Every row gives one point. Each copy is the shape, with its points in the same order, turned, moved and blurred by noise. Is it also mirrored, or only turned?
In the rows, 128 means zero.

Shape:
[[206 129]
 [ 84 153]
 [122 125]
 [217 139]
 [ 98 112]
 [146  95]]
Copy 1, 6 rows:
[[174  65]
 [117 176]
 [155 147]
 [167  52]
 [160 173]
 [190 132]]
Copy 1 is: mirrored
Copy 2:
[[180 162]
 [ 72  96]
 [119 102]
 [183 177]
 [112  78]
 [159  97]]
Copy 2 is: only turned
Copy 3, 6 rows:
[[221 121]
 [106 170]
 [139 134]
 [233 131]
 [113 127]
 [156 100]]
Copy 3 is: only turned

Shape, 7 rows:
[[136 122 196]
 [ 86 146  90]
 [ 85  68 209]
 [173  97 133]
 [114  77 172]
 [146 163  83]
 [101 170  72]]
Copy 1, 7 rows:
[[104 153 183]
 [125 109  74]
 [ 62  88 203]
 [174 122 171]
 [104  92 180]
 [174 148  83]
 [142 127  56]]
Copy 1 is: only turned
Copy 2 (7 x 3):
[[126  63 125]
 [169 178 131]
 [ 95  75  57]
 [ 87 114 175]
 [ 89 100 100]
 [160 160 194]
 [189 182 158]]
Copy 2 is: mirrored
Copy 3 (7 x 3):
[[156 175  86]
 [ 85 126 169]
 [211 178 144]
 [141  94  84]
 [188 141 127]
 [ 68 100 113]
 [ 55 108 163]]
Copy 3 is: only turned

Shape, 8 rows:
[[122 153 153 144]
 [ 97 133 139 165]
 [160 186 162 147]
 [ 70 166 114 118]
 [166 102  99 176]
 [177 118 123  37]
 [116  95  36 119]
 [133 125 214 123]]
Copy 1 (8 x 4):
[[159 157 114 116]
 [145 140  84 132]
 [198 170 150 119]
 [142 111  88  75]
 [138  98 142 184]
 [ 89 124 217  76]
 [ 90  38 127 125]
 [126 213 134 118]]
Copy 1 is: only turned
Copy 2:
[[129 156 158 128]
 [159 147 144 164]
 [127 173 162  69]
 [132 197 114 175]
 [142  78 108 121]
 [  7 144 121 111]
 [101 117  36 175]
 [102 138 207 129]]
Copy 2 is: only turned

Shape:
[[201 112  78 126 122 141]
 [ 86 194 187 143 154 104]
 [143  67 108 131 114 186]
 [207  62  76 140  62 149]
 [158 113  95 158 140 192]
 [ 77 179 123  72 155 131]
 [171 111 134  63 151 144]
 [104 135 140 139 183  59]
 [162 121 143 180 121 152]]
Copy 1:
[[201  61 149 144  83 121]
 [126 218 130 112 135 107]
 [118  62 151 166  52 103]
 [173   7 105 180  74 129]
 [164  93 147 147  34  87]
 [114 160 182  74 110 147]
 [156 101 205 158 110 149]
 [138 148 154 106 175  66]
 [162 124 110 171  78  87]]
Copy 1 is: mirrored
Copy 2 (9 x 6):
[[159 136  91 195 118 169]
 [ 88 131 161  55 187 170]
 [162  95 143 181 112 103]
 [216 120  81 212 122 116]
 [138  96 153 203 136 150]
 [ 82 185 177  96 124 151]
 [136 127 124 126  66 160]
 [ 64 133  85  89 171 148]
 [157  81 130 152 168 156]]
Copy 2 is: only turned

Shape, 14 rows:
[[126 161 136 109 140 127 162 146]
 [130 166  82 164 140 138 114 158]
 [130  72 121  73 135 142 107 159]
 [151 119 157 128 143  92 126 185]
 [174  79  78  63 120  61 101 160]
 [138  99 128 124 155  94 153 104]
 [ 84 138  95 175 149 121 176 176]
 [124  29  84 111  88 113  98 122]
 [ 70 154 188 151  87  62 108 158]
 [103 169 113  88 126 108  82  68]
 [ 65 161 108 112 114 134  93 159]
 [172 125 111 156 133 166 106 192]
 [137 131 101 155 117 126 123 105]
 [168  76 165 123  78  77 157 157]]
Copy 1 (14 x 8):
[[114 126 113 125 113 121 157 141]
 [139 132 119 170 166 149 119 146]
 [118  74 116  80  93 173  91 116]
 [ 54  79 126 124 142 125 127 145]
 [ 94  83  74  58 149 112  48 130]
 [115 102 107 130  85  89 100 139]
 [100 122 105 190 143 147 147  92]
 [105 117 115 105  89 155   9  93]
 [ 54 143 209 107 143 100 137 100]
 [190 155 164  81 132  91  93 141]
 [142 131 167 106 156 160 132  89]
 [ 97  99 114 151 143 193 104 180]
 [130 152 131 146 121 126  94 143]
 [ 12 125 107  98  90 120  89 141]]
Copy 1 is: only turned
Copy 2 (14 x 8):
[[155 121 101 129 154 120 129 137]
 [ 89 101 152 155 170 124 131 163]
 [135 143 150  54 114 129 163 171]
 [106 142  93 116 111  82 136 155]
 [104  67 137  28  83  85 143 143]
 [144 117 132 122  97 124 145  95]
 [126 104 127 202 136 118 182 167]
 [135 111 214  73  57 122 150 162]
 [160 158 142 162 132   7 113 150]
 [160 109 189  86 189  91 117  92]
 [147 123 177 126 188  74 154 180]
 [ 63 136 127 123 138 138 122 193]
 [124 108 170 139 132 128 111 129]
 [147 129 106 104  44  85  98 160]]
Copy 2 is: mirrored

Shape (14 x 9):
[[173 160  98 121 125 136 139 141 136]
 [156 194 154  75 111 112 130 143 111]
 [151 167 136 140 185  99 131  82 112]
 [110 135 171 145 147 152 137 149 133]
 [188 107 163 130 199 145 148  97 105]
 [113 141 107 103 151 163 117 133 110]
 [102 161 115 120 168 174 198 104 101]
 [101 114  95 127  86 145 181 113 145]
 [110 243 116 110 111 128 209 141  97]
 [142 119 113  93 113  87 137 120 163]
 [148 116  47 170 156 144  92 114  40]
 [118 142 124 118 166 102 129 117 158]
 [147 128 120  92 173 144  87 115 153]
 [123  83  74  99 149 106 133 145 150]]
Copy 1 (14 x 9):
[[144 109 101 118 140  89 122  90 108]
 [121 105 136 128  78  51 165  92 103]
 [173 143 178 130 141 104 151  81 156]
 [121 114 129 121 117 156 178 135 126]
 [150 133 172  62 158 108 140 134 171]
 [146 143 116 111  88 137 120 109 113]
 [202 142 134  75 115 147 168  98  88]
 [184 112 109 141 137 137 130 150  44]
 [178 117 119 115  96  92 211  41  45]
 [165 122 115 166 131  70 126 152 110]
 [120 191 157 108 164 155  56  63  98]
 [172 138 119 157 121 110 150 123 146]
 [154 129 120 127  94 113 101 128 169]
 [161 174  82 146 137 107 106 160 119]]
Copy 1 is: mirrored
Copy 2:
[[112 134 163 172 137 140 133 127 133]
 [132 152 178 147 103 144 149 109  54]
 [164 123  92 149 111 121 109  94 113]
 [117 135 123  86 160 126 126 141 102]
 [192  78 113 128 123 126 117 159 128]
 [111 150 137 109 106 165 127 142 138]
 [152 157  89 113 126 155 197 136 146]
 [ 62 118 140 115 134 125 191 117 158]
 [123 196 120 164 139 161 219  91  76]
 [ 78 113 159 147  94  91 137 124 119]
 [106  94  87 158 113 237  87 120 170]
 [115 144 114 131 103  92 114 121 122]
 [130 138 154 120  87 122  85 143 146]
 [ 62 115 122 149  89 113 119 170 155]]
Copy 2 is: only turned
Copy 3 (14 x 9):
[[140 152  94 146 115 144 143 137 101]
 [114 156 113 160 118 140 132  59 129]
 [112 112 107 177 164 141  87 116  58]
 [125 142 156 110 137 125  77 135 117]
 [133 103 137 121 128 114  99 117  14]
 [138 128 103  93 160 162 116 119 111]
 [ 83 143 152 106 167 196 125 141  74]
 [104 106 143 120 137 158 163 182 144]
 [ 45 198 127 164 140 201 142 110 127]
 [141 106 121 165 151 105 165 131 132]
 [102  93   7  84 140 154  96 163  71]
 [142 124 125 161 184 124 113 134 108]
 [192 111 106 129 164 138 113 110  92]
 [152 114  97 112 186  98 166 161 115]]
Copy 3 is: only turned
Copy 4 (14 x 9):
[[167 150 126 151 135 122 166 114  97]
 [120 182  90 183 171 106 145 106 112]
 [151 124 126 216 124 141 163 137 172]
 [110 147 102 167 108 166 129 170 100]
 [166 134 146 212 104 195 110 112 141]
 [127 118  79 152 101 136 144 105 111]
 [120  65 102 208 121 153 155 124  70]
 [115  81 137 107 156 151 166 131  84]
 [104 111 100 217 178  76 187 136  52]
 [153 129 119 116 180 136 141 127 146]
 [129 103 165 157  23 100 164  75 148]
 [153 118  92 155 135 139 149 154 155]
 [167 142  73 144 109 165 143 108 155]
 [172  91 112  98 123 123 111 124 144]]
Copy 4 is: only turned

Shape:
[[144 164 135 171 112  81  80 176 132 118  40]
 [ 79  87  34  65  70 192 140 138  87  72 101]
 [166 130 154 123 107 186 106  96 131  27 113]
 [114 126  63  94  65 168 216  73  66 140 170]
 [143 158 139 152  86 187  58 133 166 105  87]
 [ 96 152 162  96  69  86 132 126 119 155 120]
 [ 96 102 169 198 111 161 108 189 196  74  71]
 [ 89 200 104 168 126 118 135 140 144 143 122]
 [157 112 170 189 144 192  81 190 112  62  63]
 [123 144 115 166  45 133 177 110 113 154 175]
 [116 173 164 146 129 106 120 127 153  72  91]
 [ 81 171 157 128 114 150 142 119 102 173 133]
 [134 153 141 125 125 124  55 226 143  59 118]
 [189  79  93  59 146 158 137  44 128 126 172]
 [ 70 140 121 175  86  96 131  37  80 173 192]]
Copy 1:
[[ 83 181 149 136 181  98  95 195 102 125 125]
 [ 98 200 186  67 101 148 133  35 205 194 108]
 [ 62 105 164  51  88 157 103 126  92 187 163]
 [149 106 149 136  28 148 108  50 223 169  98]
 [ 46 137 146  78 141 153  91 121  77 115 105]
 [ 86 151  83 174  97 102 142 117 148 127 132]
 [ 67 186 155 117 154 188 146 155  31 175  86]
 [130 136 136 188 154 128  79  99 102 136 109]
 [106 177 202  50 131 153 128 180  41 138 125]
 [117 101 124 174  52 124 101 100 142 151  55]
 [ 82 136 138 149 141 133 103 144  79 175 167]
 [135 131 123 173  95 138 131  83 119  94 134]
 [ 92 205 117  71 155  82 101 125  45 171 133]
 [144  52  80  37 100 167 126  96 197 176 141]
 [130  34 135 200  98  88 165  71 153 131  86]]
Copy 1 is: mirrored
Copy 2 (15 x 11):
[[128 177  94 125 175 124 119  79 216 176 123]
 [126 148 104  70 103 189  45  97 100  10 120]
 [ 57 181 131 165  63 132 133  78 129  92 151]
 [174 135 135 128 116 130 113 187  53  18  89]
 [ 70 183 135 153 115 182 131 114 215 108 131]
 [140 184  85  73 134 133 151 182 141 129  99]
 [ 50 120  47 134 134 193 163  63 199 135 115]
 [158 116  88 143 162 146 139 172 182 124 156]
 [ 43 118 105 161 101 148  96  44 190 158 103]
 [137 133  93 143 148 115 165 192 131  51  79]
 [112 168  76 139 115 133 151 110 156 156 167]
 [149 120 115 115 105 159 139 196 138 144  97]
 [ 36 148  88  94 138 122  80 110 202 150 170]
 [109 146 219  88 108 128 170 123  57  50 152]
 [211 111 116  99  77  93 195 207 159  71  89]]
Copy 2 is: only turned
Copy 3 (15 x 11):
[[181 146 149 112 114 220  97 106 103 140 144]
 [119  69 107 196 138 118 207 206  85 103  59]
 [ 79 173 117 120 126 155 203 136 182 106 101]
 [116  68  49 162  60  64 200  95  96  71  47]
 [126 211 118 122  99 158 149 160  95 146 141]
 [152 122  94 106 137 125  98  57  77 123  76]
 [138 177 223  90  77 179 157 156 117 191  97]
 [151 122 134 143  82 151 164  64  49 172 143]
 [109 163 225 139  94 171 136 156 165 122 156]
 [160 118  90 148  34  82 157  73  99 129  72]
 [112 157 139  99 130 187 166  75 117 168 103]
 [102 116 133 140  85  92 112  64  50 133 123]
 [168 175 188 142 176 140 162 136 146 173 139]
 [ 93  72  29  78 114  74 203 125 181 109 125]
 [109  97  44 165  39  77 114  32 109 184  85]]
Copy 3 is: only turned
Copy 4, 15 rows:
[[177 147 121 206 144 102  75  64  62 165 108]
 [120  80 143  63 172 178 157  71 197 231 152]
 [ 87 177 167 102 171 185  85  78 102 123 157]
 [145  93 135  55 146 191 130 187 215 175 101]
 [127 210 118 146 162 130  58  73 122 176 166]
 [185 159 165 134 147 101 148 155 118 172 107]
 [128 168 202 165  85 118  55  38 114 163 176]
 [128 127  99 145  86 100  95 138 120 171  88]
 [139 144 157 162 105 183  64  35  54 151 199]
 [186 153 141  91 108 149  95 179 191 140  90]
 [108 164 169 150 129 112  95  94  76 137  96]
 [133 161 130 139 103 131 126 197 140 180 150]
 [155 163 131 120 104 102 110  13  45 145 149]
 [100 126 119  85 204 151 141 151 198  52 171]
 [141 192 116 175 101 169 156 195 210 133  68]]
Copy 4 is: only turned

Shape, 18 rows:
[[104 126 139 148 114 137 110 131 112 139  95 108]
 [127 140 136   7 139  94  97 135  97 110  94 124]
 [114 166 148 151 163 120 106 146 152 117 104 141]
 [135 119 135 127 116 122 131 109 105 131 105 112]
 [108 129 148 149 117  97 144 139 100 138 133 142]
 [132 117 136 144 110 146  97 136 132 132 123 144]
 [119 113 138 153 113 139 108 149  97 129 114 142]
 [110 117 143 130 107 137 130 133 151 139 130 126]
 [ 79 130 145 106 113 124 110  93 108 144  90 143]
 [127 152 150 152 124 139 128 139 208  73 122 149]
 [126 172 148 152 118 138 119 108 142 142 126 149]
 [101 121  68 138 137 134 118 108 133 139 138 147]
 [128 145 114 138 142 150 133 133 114 139 147 128]
 [133 134 116 152 113 128 129 148  95 130 126 155]
 [ 90 157 142 152 112 128 121 126 117 122 142 132]
 [127 114  74 148 106 118  74 136 123 137 126 123]
 [105 160  98  89 116 138 129 147 106  72 101 151]
 [106 159 109 145 117 136 145 137 161 147 119 141]]
Copy 1:
[[154 163 127 136 125 133  96 149 143 125 120 114]
 [139  86  81  61 169 117 105 156  68 123  74  99]
 [152 163 133  96 116 134 112 113 109 139 169  96]
 [147 139 119 142 114 135 122 145 120 104 106 125]
 [148 140 145 152 132 129 148 165 117 137 143 110]
 [117 167 107 119 110 122 128 141 151 129 136 122]
 [140 167 109 134 117 132 130 152 150 152 122 116]
 [122 146 141 122 116 107 115 147 137 123 139 143]
 [171 143 119 123 179 110 123 132 142 108 113 126]
 [117 161 129  77  96 137 111 118 114 127 206 168]
 [118 168 140 129 136 139 133 104 124 110 155 119]
 [141  97 113 143 108 110 126 100 170 125 152 111]
 [116 129 144 137 103 140 126 112 136 138 121 107]
 [129 143 105 156 116 140 144 138 129 154 133 110]
 [136 139 147 130 143 154 125 140 148 132 154 120]
 [120 125  80 137  98 118 104 144 174 121 145  84]
 [141 100  81 106 148 160 101 121 112 166 135 146]
 [123 134 140 146 120 109 101 104 128 134 167 129]]
Copy 1 is: mirrored
Copy 2:
[[ 84 115 146 121 138 151 152 138 131 122 105 112]
 [ 92 207 204  99 134 143 104 117 157  75 180 142]
 [110 143 129 159 111 116 146 165  96 107 134 125]
 [103 111 153 117 129 133 123 134 154 123 117 126]
 [113 103 137 127 167 129 141 160 144 132 150 131]
 [110 129 121 118 136 145 133 121 106 128 115 133]
 [ 98 110 145 124 164 135 140 131 108 126 106 143]
 [108 124 138 130 137 159 124 128 124 155 137 112]
 [ 91 156 151 123 157 127 159 124 153 125 137  83]
 [116 125  99 187  91 132 114 107  78 130 157 119]
 [113 122 108 125 135 105 114 149  99 125 130  88]
 [132 164  99 150 156 128 121 131 168 135  94 118]
 [136 130 145 136 149 129 104 159 123 134 106 123]
 [103 108 129 127 166 114 113 146 126 126 113 151]
 [114 104 121 143 166 134 131 155 118 112 139  98]
 [102 147  93 123 158 156 121 118 151  99  91 153]
 [ 86 159 163 179 169 123  95 114 130  93 140 134]
 [ 88 142 102 165 131 122 112 153 118 146 123 110]]
Copy 2 is: mirrored
Copy 3 (18 x 12):
[[105 131 142 116  99 104 173 118 145 136 120 153]
 [104 173  92 154 165  78 122 208 144 111 109 168]
 [116 148 163 103 142 148 160 138 182 125 123 113]
 [114 153 120 125 123 107 157 120 115 143 129 159]
 [133 150 161 127 120  92 167 104 116 115 131 127]
 [ 95 113 141 128 129 129 155 110 141 132 150 139]
 [ 92 122 149 127 127 113 178 114 124 135 144 128]
 [137 112 142 117 117 116 138 119 141 118 154 143]
 [107 154 170 132 106 107 132 145 125 133 112 170]
 [157  92 154 100 166 184 147 121 180 105 133 148]
 [110 153 161 118 115 163 145 101 139 105 141 152]
 [127 120 145 161 111 149 118 119 119 166 112 109]
 [120 136 116 130 104 145 148 113 116 124 128 101]
 [104 132 140 156 132 127 177 109 121 124 137 120]
 [120 121 164 127 115 120 154  98 139 103  97 128]
 [ 93 115 119 172 124 123 139  98 160 178 140 123]
 [118 122 127 174 152 142 164 166 132 110 100 149]
 [151 134 155 137 102 156 155 112 149 119 142 127]]
Copy 3 is: mirrored
